Each row of a before or after table is a point. The points were changed in one or more steps. Then noise was added and the rows were shuffled. The steps act on how far a point lies along the listed directions, d1 being the first. Write out the steps. A step turns or swaps two directions, mirrors them in a line or flattens them onto one, adds a multiple of one to another, or multiplies one. Angles are multiples of 10 degrees, from the lower direction toward the higher: turns from -170 to 170, lines from 10 to 170 but not 90. Use the fewest steps. Two steps may share a direction if one is a turn and the other turns, adds or multiplies; they go together, in the order done. Otherwise the lowest direction goes first.

Directions:
(1): [0.56 0.44 0.03]
(2): [-0.43  0.56 -0.15]
(3): [-0.12  0.10  0.70]
Before (14 x 3):
[[ 0.38  0.14  0.00]
 [-0.12 -0.24 -0.11]
 [-0.37 -0.23 -0.11]
 [ 0.23 -0.07  0.12]
 [-0.08 -1.33  0.10]
 [-0.66 -0.31  0.01]
 [-0.66 -0.58 -0.45]
 [-0.32  0.18  0.01]
 [-0.59 -0.75  0.19]
 [-0.91 -0.38 -0.06]
 [-0.05  0.10  0.14]
 [ 0.07  0.02 -0.78]
 [ 0.80 -1.10  0.32]
 [-0.43  0.07  0.10]]
After, 14 rows:
[[-0.71  0.01 -0.32]
 [-0.69 -0.02 -0.10]
 [ 0.19 -0.03  0.07]
 [-0.54 -0.01  0.07]
 [-0.38  0.06 -0.10]
 [-0.07  0.06 -0.05]
 [-0.42 -0.02 -0.03]
 [ 0.85 -0.10  0.12]
 [-0.35  0.04 -0.05]
 [ 0.38 -0.02  0.02]
 [-0.06 -0.02 -0.29]
 [ 0.02  0.01  0.07]
 [-0.03  0.01 -0.09]
 [-0.84  0.04 -0.17]]
Steps: flatten d1 and d2 onto the line at 140 degrees; multiply d3 by 0.4

Directions:
(1): [ 0.26  0.02  0.48 -0.61 -0.32  0.57  0.20  0.48]
(2): [-0.46  0.21  0.57  0.57  0.37  0.03  0.33  0.47]
(3): [ 0.16  0.60 -0.49  0.00  0.41  0.32 -0.50  0.48]
(4): [ 0.18  0.10  0.57 -0.08 -0.15 -0.64 -0.73  0.20]
Before (14 x 8):
[[ 0.32  0.49 -0.50 -0.16 -0.08  0.25 -0.57  0.14]
 [ 0.11  0.00  1.17 -0.01 -0.16 -0.02  0.11  0.45]
 [-0.15 -0.27 -0.16 -0.11 -0.28  0.23  0.63 -0.28]
 [ 0.10  0.30 -0.39 -0.26  0.03  0.33  0.04  0.20]
 [-0.20 -0.04 -0.29  0.28  0.35  0.22  0.24 -0.30]
 [ 0.02  0.30 -0.78  0.15  0.06  0.05 -0.27 -0.05]
 [-0.13  0.47  0.67 -0.22  0.14  0.19 -0.28  1.01]
 [-0.03 -0.02  0.31 -0.29 -0.31  0.66  0.55  0.15]
 [-0.07  0.10  0.27 -0.10  0.20  0.42  0.19  0.46]
 [-0.09 -0.08 -0.23  0.10 -0.08 -0.27  0.16 -0.29]
 [ 0.40 -0.19  0.19 -0.57 -0.69  0.08 -0.12 -0.18]
 [ 0.18 -0.05  0.70  0.01  0.02 -0.14  0.28  0.18]
 [ 0.62  0.13 -0.58 -0.80 -0.03  0.95 -0.12  0.36]
 [ 0.28 -0.13 -0.36 -0.59 -0.26  0.53  0.17 -0.02]]
After (14 x 8):
[[ 0.52 -0.69  0.13 -0.53 -0.63 -0.81 -0.58 -0.70]
 [ 0.52  0.23 -0.14 -0.24 -0.34 -0.64 -1.19 -0.16]
 [-0.26  0.19 -0.48  0.32  0.28  0.20  0.44  0.01]
 [ 0.31 -0.20 -0.29 -0.33 -0.26 -0.37 -0.45 -0.36]
 [-0.35 -0.07 -0.29  0.30  0.41  0.68  0.78 -0.19]
 [ 0.60  0.28  0.45 -0.38  0.01 -0.17 -0.48  0.44]
 [-0.04  0.26 -0.60 -0.06  0.08  0.31  0.04  0.07]
 [ 0.35 -0.19  1.31 -0.89 -0.81 -0.68 -0.79  0.41]
 [ 0.46  0.20  0.17 -0.62 -0.48 -0.06 -0.72  0.11]
 [ 0.82  0.32  1.00 -0.70 -0.42 -0.35 -1.16  0.69]
 [-0.49 -0.30 -0.32  0.52 -0.08  0.07  0.82 -0.51]
 [ 0.00 -0.18  0.05 -0.20 -0.31 -0.31  0.14 -0.30]
 [-0.06 -0.35  0.16  0.20 -0.48 -0.47  0.10 -0.63]
 [ 0.27 -0.17  0.57 -0.53 -0.30 -0.09 -0.30  0.18]]
Steps: add 1.5 times d1 to d4; turn d1 and d2 by -60 degrees; multiply d3 by -1

Directions:
(1): [-0.01 -0.45 -0.34 -0.34 -0.67  0.54 -0.07  0.60 -0.42  0.20  0.55 -0.04]
(2): [-0.35  0.07 -0.29 -0.26  0.19 -0.64 -0.07  0.91  0.25  0.10 -0.25  0.60]
(3): [-0.01  0.01 -0.77  0.29  0.04 -0.15 -0.20 -0.07 -0.29 -1.10  0.13  0.02]
Before (11 x 12):
[[-0.09  0.07 -0.11  0.16  0.11 -0.10 -0.01  0.23  0.00 -0.40 -0.09  0.11]
 [-0.01 -0.19 -0.09 -0.22 -0.19  0.04  0.01  0.38 -0.10 -0.05  0.03  0.11]
 [ 0.08  0.09 -0.13  0.09 -0.01  0.05  0.00 -0.23  0.01 -0.26 -0.05 -0.09]
 [-0.30  0.06 -0.32 -0.38 -0.03 -0.33  0.04  0.88  0.02  0.27  0.15  0.57]
 [ 0.08  0.16 -0.02  0.08  0.13 -0.19 -0.01 -0.26  0.16 -0.21 -0.17 -0.04]
 [-0.13 -0.15  0.12 -0.16 -0.11  0.14  0.01  0.28  0.03  0.38  0.21  0.09]
 [-0.05  0.14  0.09  0.07  0.03 -0.21 -0.01 -0.02  0.22  0.10 -0.27  0.02]
 [ 0.19  0.10 -0.18  0.17 -0.04 -0.04  0.00 -0.38 -0.07 -0.40  0.03 -0.04]
 [ 0.17  0.04  0.10  0.27  0.07 -0.03  0.12 -0.58  0.05 -0.03 -0.06 -0.19]
 [ 0.12  0.13  0.37  0.02  0.03  0.15  0.21 -0.40  0.10  0.23 -0.18 -0.12]
 [-0.18 -0.07  0.16 -0.19  0.04 -0.08  0.03  0.56  0.11  0.25 -0.08  0.07]]
After (11 x 12):
[[ 0.43  0.24  0.51  0.68  0.33  0.09  0.23 -1.60  0.11 -0.24 -0.21 -0.60]
 [-0.85 -0.12 -0.92 -1.05 -0.17 -0.99 -0.10  2.76  0.16  0.70  0.10  1.51]
 [ 0.20  0.17 -0.20  0.32  0.08  0.08 -0.02 -0.65 -0.10 -0.65 -0.05 -0.26]
 [-0.12  0.36  0.31  0.11  0.37 -0.58  0.04 -0.06  0.52  0.23 -0.62  0.19]
 [ 0.13  0.45  0.08  0.35  0.53 -0.51  0.01 -0.73  0.35 -0.54 -0.46 -0.04]
 [-0.21  0.18 -0.48  0.22  0.32 -0.49 -0.10  0.43  0.04 -0.85 -0.22  0.33]
 [ 0.34  0.21 -0.34  0.53  0.08  0.01 -0.03 -1.02 -0.21 -1.06  0.05 -0.29]
 [-0.22 -0.40  0.19 -0.53 -0.43  0.37  0.05  0.84 -0.02  0.97  0.39  0.20]
 [-0.14 -0.43 -0.43 -0.50 -0.51  0.12 -0.09  1.09 -0.27  0.07  0.25  0.34]
 [-0.44 -0.14  0.17 -0.59 -0.01 -0.34  0.04  1.38  0.31  0.80 -0.14  0.49]
 [ 0.34  0.29  1.06  0.18  0.22  0.35  0.38 -1.19  0.31  0.59 -0.36 -0.47]]
Steps: multiply d1 by 3; multiply d2 by 3; multiply d3 by 2.5

Directions:
(1): [-0.37  0.22  0.20  0.58  0.25 -0.19 -0.77  0.33  0.07 -0.14  0.07 -0.06
  0.28  0.03 -0.90 -0.09  0.57 -0.69]
(2): [-0.01 -0.05  0.21 -0.18 -0.45 -0.15 -0.58 -0.48  0.15 -0.01  0.36  0.64
 -0.21 -1.15 -0.32  0.25 -0.28  0.22]
(3): [-0.22  0.14 -0.11 -0.16 -0.34  0.65 -0.66  0.48  0.13  0.34  0.00  0.57
 -0.06  0.03  0.98 -0.20  0.37 -0.42]
Before:
[[-0.36  0.36 -0.08  0.15 -0.33  0.57 -1.12  0.43  0.14  0.23  0.16  0.67
   0.21 -0.06  0.62  0.02  0.88 -0.81]
 [-0.57  0.36  0.54  0.47 -0.15 -0.59 -1.72 -0.10  0.25 -0.26  0.31  0.34
   0.30 -1.22 -1.45  0.05  0.44 -0.79]
 [-0.02  0.26 -0.18 -0.22 -0.01  0.46  0.28  0.31 -0.10  0.17 -0.36 -0.11
   0.04  0.98  0.86 -0.07  0.06  0.02]
 [ 0.23 -0.06  0.45 -0.43 -0.49 -0.22 -0.52 -0.25  0.21 -0.10  0.13  0.46
  -0.07 -1.08  0.28  0.41 -0.27  0.39]
 [-0.06  0.17  0.14  0.11 -0.13 -0.35 -1.34 -0.31  0.23 -0.04  0.36  0.69
  -0.24 -0.85 -0.62  0.31 -0.05 -0.36]
 [ 0.06 -0.12 -0.13 -0.16 -0.30 -0.25 -0.14 -0.56 -0.15 -0.12  0.33  0.20
  -0.11 -0.79  0.23  0.10 -0.46  0.12]
 [ 0.03  0.13 -0.12  0.13  0.37 -0.27  0.15  0.56 -0.26 -0.14 -0.25 -0.67
   0.58  0.71  0.30 -0.19  0.27 -0.30]
 [-0.55 -0.19  0.33  0.36 -0.14 -0.37 -0.89 -0.27  0.38 -0.20  0.31  0.55
  -0.12 -0.85 -0.80  0.06  0.56 -0.59]
 [ 0.22 -0.02  0.08 -0.18 -0.42  0.36 -0.30 -0.11  0.12 -0.08  0.17  0.08
  -0.04 -0.20  0.52 -0.01 -0.07  0.20]
 [ 0.17 -0.13  0.20 -0.26 -0.57 -0.02 -0.24 -0.28  0.03  0.06  0.02  0.48
  -0.52 -0.42  0.01  0.15 -0.33  0.25]
 [-0.20 -0.31  0.11 -0.55 -0.63  0.01 -0.40 -0.64 -0.12  0.10  0.31  0.92
  -0.48 -1.44 -0.25  0.05 -0.29  0.45]
 [ 0.20 -0.11  0.29 -0.20 -0.64  0.06 -0.56 -0.67  0.18  0.10  0.34  0.56
  -0.11 -1.27 -0.13  0.29 -0.43  0.52]]
After:
[[ 0.25 -0.04  0.35 -0.13 -0.39 -0.37 -0.12 -0.33 -0.02 -0.07  0.03  0.13
  -0.50 -0.34 -0.56  0.17 -0.27  0.19]
 [-0.08 -0.38  0.14 -0.09 -0.11 -0.53  0.21 -0.75  0.20 -0.24  0.20  0.28
  -0.28 -0.71 -0.48  0.18 -0.11  0.14]
 [ 0.16 -0.02  0.26 -0.22 -0.24 -0.70 -0.05 -0.75  0.03 -0.18  0.06 -0.17
   0.01 -0.94 -0.68  0.32 -0.42  0.37]
 [ 0.21 -0.10  0.47 -0.20 -0.21 -0.60 -0.28 -0.40  0.08 -0.30  0.06 -0.11
   0.14 -0.87 -0.50  0.51 -0.31  0.38]
 [ 0.33  0.08  0.09 -0.09  0.09 -0.58 -0.43 -0.73  0.09 -0.03  0.37  0.26
  -0.33 -0.62 -0.67  0.43 -0.63  0.22]
 [ 0.25 -0.04  0.10  0.02 -0.35  0.24 -0.47 -0.17 -0.01 -0.20  0.24 -0.10
   0.03 -0.39  0.02  0.06 -0.08  0.21]
 [ 0.29 -0.07  0.39  0.04 -0.15 -0.46 -0.22 -0.79  0.18 -0.17  0.35  0.01
   0.06 -0.92 -0.94  0.33 -0.51  0.66]
 [-0.05  0.17 -0.24 -0.12  0.16  0.00 -0.10  0.63 -0.21  0.00 -0.21 -0.25
   0.51  0.49  0.84 -0.27  0.23 -0.29]
 [-0.07 -0.27  0.17 -0.24 -0.21 -0.52  0.06 -0.79 -0.23 -0.12  0.22  0.32
  -0.29 -1.23 -1.24  0.10 -0.31  0.57]
 [-0.17  0.18 -0.03 -0.23 -0.64  0.51 -0.88 -0.16  0.15  0.20  0.33  0.84
   0.04 -0.86  0.57  0.32  0.29 -0.10]
 [ 0.12 -0.05 -0.03  0.06 -0.03 -0.55 -0.04 -0.57 -0.22 -0.27  0.27 -0.14
   0.11 -0.52 -0.29  0.03 -0.35 -0.08]
 [-0.28  0.41 -0.04 -0.08 -0.21  0.57 -0.51  0.34 -0.02  0.27 -0.27  0.32
   0.00  0.39  0.68 -0.05  0.24 -0.32]]
Steps: multiply d1 by 0; turn d2 and d3 by -40 degrees

Directions:
(1): [-0.17  0.28  0.05  0.17 -0.17 -0.32  0.72 -0.38 -0.30  0.11  0.01 -0.13
  0.60 -0.50  0.24  0.12 -0.93  0.51  0.70  0.76 -0.45  0.03  0.01 -0.04
  0.55 -0.42 -0.21  0.06  0.22 -0.46 -0.74  0.23]
(2): [ 0.30 -0.05 -0.52  0.20  0.37  0.02 -0.65 -0.14 -0.43  0.26  0.41  0.49
 -0.40  0.70  0.06 -0.83 -0.20  0.79 -0.03  0.34  0.37 -0.42 -0.49 -0.17
  0.18  0.05 -0.07 -0.75  0.33  0.00 -0.59 -0.30]
(3): [-0.03  0.11 -0.26 -0.07 -0.10  0.23  0.52 -0.57  0.30 -0.06  0.12 -0.68
  0.36  0.51 -0.93 -0.02 -0.07 -0.16 -0.17  0.43  0.15  0.07  0.60 -1.02
 -0.50 -0.08 -0.14 -0.97 -0.19  0.05  0.15 -0.01]
(4): [-0.63 -0.27 -0.19  0.16 -0.74  0.07  0.14 -0.21  0.21  0.08  0.06  0.60
  0.10  0.84 -0.05  0.53 -0.65  0.10 -0.18 -0.49 -0.05  0.10  0.01 -0.18
 -0.32  0.40 -0.36  0.65 -0.14  0.77 -0.82 -0.28]
(5): [-0.13  0.16  0.46  0.43  0.66  0.83  0.35  0.19 -0.12 -0.43 -0.27 -0.01
 -0.25  0.79 -0.14  0.41  0.02 -0.16  0.56 -0.12  0.46  0.40 -0.09  0.17
  0.99  0.54 -0.09 -0.29 -0.32 -0.07 -0.18  0.62]
(6): [ 0.42  0.06 -0.65 -0.07 -0.17  0.08 -0.02  0.06 -0.29 -0.77 -0.26 -0.04
 -1.01 -0.05 -0.70 -0.12 -0.48 -0.79 -0.11  0.24 -0.52 -0.87  0.14  0.25
  0.03 -0.12 -0.29  0.37 -0.22 -0.18 -0.35  0.37]
Before:
[[ 0.05  0.22 -0.07  0.01  0.07 -0.52  0.37 -0.75  0.00  0.76  0.63 -0.38
   0.79 -0.11 -0.04 -0.31 -0.46  0.72  0.11  0.93 -0.02 -0.24 -0.01 -0.42
  -0.04 -0.44 -0.05 -0.64  0.15 -0.24 -0.11 -0.18]
 [ 0.30  0.31  0.13 -0.01  0.21  0.36  0.68  0.13  0.17 -0.58 -0.45 -0.43
  -0.32 -0.30 -0.63  0.18 -0.02 -0.96  0.09  0.04 -0.12 -0.22  0.50 -0.27
   0.12  0.05 -0.08 -0.11 -0.30  0.17  0.38  0.51]
 [-0.11 -0.04 -0.07 -0.27  0.12 -0.19  0.01  0.00  0.24  0.20  0.08 -0.30
   0.40 -0.20 -0.24  0.11  0.21  0.06 -0.12  0.28  0.17 -0.01  0.19 -0.46
  -0.27 -0.18 -0.03 -0.21  0.11  0.01  0.39 -0.02]
 [-0.18 -0.14 -0.17  0.34 -0.03 -0.03 -0.14 -0.46 -0.27  0.00  0.14  0.21
   0.04  0.23 -0.13 -0.27 -0.21  0.21  0.01  0.22  0.03 -0.05 -0.22 -0.06
  -0.32 -0.06 -0.27  0.05 -0.16  0.30 -0.27 -0.29]
 [-0.16 -0.11  0.25 -0.02 -0.52 -0.27 -0.24 -0.08  0.01  0.08 -0.21  0.62
  -0.25 -0.08  0.37 -0.08 -0.03  0.23 -0.11 -0.52 -0.13 -0.31 -0.34  0.18
  -0.10  0.20  0.09  0.66 -0.18  0.51 -0.34 -0.38]
 [ 0.17  0.18  0.13 -0.23  0.38  0.61 -0.05 -0.38  0.52 -0.40  0.16 -1.03
  -0.59  0.29 -1.17 -0.12  1.13 -0.70 -0.31  0.12  0.58  0.19  0.76 -0.65
  -0.40  0.12  0.21 -1.38 -0.19 -0.19  1.20  0.20]
 [ 0.14  0.00 -0.34  0.09  0.37  0.05  0.45 -0.26 -0.17  0.09  0.43 -0.19
   0.38  0.24 -0.20 -0.72  0.07  0.17  0.38  0.82  0.44 -0.11  0.31 -0.54
   0.23 -0.21 -0.08 -1.36  0.34 -0.44 -0.09  0.12]
 [ 0.02  0.09 -0.38 -0.25 -0.16  0.54  0.13 -0.50  0.56 -0.05 -0.10 -0.52
   0.11  1.12 -0.54  0.16  0.40  0.03 -0.21 -0.16  0.45  0.37  0.50 -0.83
  -0.80  0.18 -0.02 -0.83 -0.31  0.59  0.43  0.09]
 [-0.85 -0.15  0.13 -0.19 -0.53 -0.30  0.41 -0.77  0.70  1.22  0.50 -0.09
   1.74  0.44  0.37  0.08 -0.29  1.35  0.06  0.32  0.12  0.58  0.06 -1.24
  -0.87 -0.31 -0.10 -0.65  0.49  0.38 -0.32 -0.77]
 [-0.38  0.30  0.47  0.04 -0.25  0.13  0.85 -0.16  0.37  0.17 -0.21 -0.31
   0.60  0.02 -0.27  0.36 -0.16 -0.20  0.39  0.05 -0.04  0.30  0.04 -0.08
   0.26 -0.13  0.05 -0.14 -0.15  0.08  0.21  0.12]
 [-0.23 -0.14 -0.60  0.36 -0.50 -0.36  0.28 -0.56 -0.07  0.31  0.61  0.05
   0.64  0.59 -0.11  0.13 -0.76  0.79  0.34  0.54 -0.07  0.08  0.05 -0.48
   0.37 -0.06 -0.27 -0.27  0.34 -0.05 -1.19 -0.26]
 [ 0.01 -0.03 -0.42 -0.02 -0.47 -0.14  0.11 -0.23  0.27 -0.39 -0.04 -0.20
  -0.12 -0.25 -0.50 -0.01  0.09 -0.80 -0.70  0.08 -0.51 -0.60  0.30 -0.32
  -0.78 -0.14 -0.18  0.43 -0.21  0.25  0.26 -0.10]
 [-0.13 -0.32 -0.20  0.19 -0.12 -0.02 -0.13 -0.34 -0.03 -0.06 -0.05  0.31
  -0.25  0.25  0.24  0.12 -0.04  0.05 -0.02 -0.31 -0.24  0.22 -0.09  0.11
   0.06  0.12  0.04  0.48  0.07  0.39 -0.46 -0.24]]
After (13 x 32):
[[ 0.01  0.26  0.47 -0.09  0.10 -0.27  0.50 -0.10  0.33  0.46  0.04 -0.33
   0.90 -0.78  0.22  0.02  0.31  0.14  0.06  0.06  0.08  0.28  0.28 -0.62
  -0.28 -0.31  0.21 -0.36  0.19  0.24  0.62 -0.14]
 [ 0.17 -0.03 -0.55 -0.01 -0.24 -0.19  0.70 -0.22 -0.22 -0.32  0.12 -0.05
   0.11 -0.42 -0.33 -0.36 -0.57 -0.39  0.43  0.85 -0.38 -0.60  0.39 -0.13
   0.24 -0.46 -0.31 -0.32  0.14 -0.52 -0.44  0.38]
 [-0.43  0.01 -0.67  0.43 -0.04  0.57  0.30 -0.48 -0.32 -0.17  0.11  0.74
  -0.32  1.60 -0.27 -0.14 -1.57  0.86  0.68  0.67 -0.07 -0.61 -0.42 -0.42
   0.65  0.17 -0.77 -0.40  0.18  0.01 -2.06  0.18]
 [-0.07  0.04 -0.14 -0.02  0.39  0.03  0.09 -0.04 -0.01  0.00  0.06 -0.18
   0.22  0.14 -0.26  0.05 -0.07  0.23  0.22  0.52  0.32 -0.06  0.08 -0.42
   0.32 -0.04 -0.17 -0.39  0.10 -0.14 -0.01  0.25]
 [-0.14 -0.35 -0.18  0.12 -0.10  0.02 -0.11 -0.32  0.09 -0.09 -0.15  0.22
  -0.32  0.30  0.04  0.18  0.08 -0.16 -0.09 -0.38 -0.24  0.24 -0.03  0.10
  -0.06  0.19  0.05  0.44  0.01  0.45 -0.30 -0.18]
 [ 0.33  0.45  0.02 -0.30  0.38 -0.06  0.20 -0.85  0.34  0.06  0.41 -1.50
   0.22 -0.68 -0.98 -0.55  0.76  0.01  0.05  1.07  0.26  0.05  0.86 -1.00
  -0.40 -0.62  0.27 -1.96  0.22 -0.82  1.14  0.08]
 [-0.40 -0.25 -0.71  0.37 -0.95 -0.31  0.40 -0.25 -0.06 -0.29  0.18  0.44
   0.01  0.48 -0.16  0.74 -1.27  0.14  0.40  0.06 -0.58 -0.14  0.04  0.17
   0.52  0.09 -0.58  1.05  0.09  0.18 -1.70  0.05]
 [ 0.30  0.34 -0.57 -0.27 -0.12  0.17  0.48 -0.79  0.19 -0.03  0.03 -0.83
   0.28  0.43 -0.58 -0.16 -0.14  0.28  0.12  0.70 -0.01 -0.03  0.54 -0.95
  -0.58 -0.39 -0.17 -1.11 -0.10  0.04  0.08  0.24]
 [-0.07  0.24 -0.12  0.42  0.03 -0.05  0.53 -0.42 -0.34  0.02  0.26  0.12
  -0.16  0.34 -0.12  0.19 -1.12  0.15  0.54  0.67 -0.22 -0.47 -0.27  0.30
   0.81  0.00 -0.43  0.17 -0.17 -0.14 -0.94  0.44]
 [-0.18 -0.13  0.41  0.09 -0.14  0.16 -0.18  0.08  0.12 -0.20 -0.38  0.41
  -0.46  0.37  0.11  0.04  0.26  0.01 -0.04 -0.64  0.18 -0.17 -0.31  0.13
   0.13  0.44  0.16  0.33 -0.36  0.56 -0.10 -0.16]
 [-0.30 -0.06 -0.01  0.35 -0.16  0.08  0.16 -0.34 -0.26 -0.27 -0.11  0.11
  -0.15  0.13 -0.33  0.02 -0.33 -0.18  0.11  0.19 -0.13 -0.09 -0.03  0.10
  -0.15 -0.05 -0.38  0.38 -0.36  0.19 -0.24  0.01]
 [-0.35  0.19  0.07  0.10 -0.36 -0.30  0.22 -0.32  0.12  0.70  0.20  0.27
   0.61  0.19  0.18 -0.32 -0.42  0.58  0.24  0.26  0.04 -0.04 -0.46 -0.03
   0.07 -0.27  0.00 -0.20  0.29  0.19 -0.30 -0.44]
 [-0.50  0.16  0.60  0.41  0.36  0.43  0.65 -0.25  0.36 -0.13 -0.07 -0.42
   0.70  0.23 -0.07  0.50  0.40 -0.24  0.11  0.03  0.21  0.50  0.19 -0.47
   0.22  0.31  0.02 -0.22 -0.23  0.05  0.42  0.28]]
Steps: add 0.7 times d1 to d4; turn d1 and d3 by -40 degrees; turn d2 and d6 by 100 degrees; multiply d5 by -1
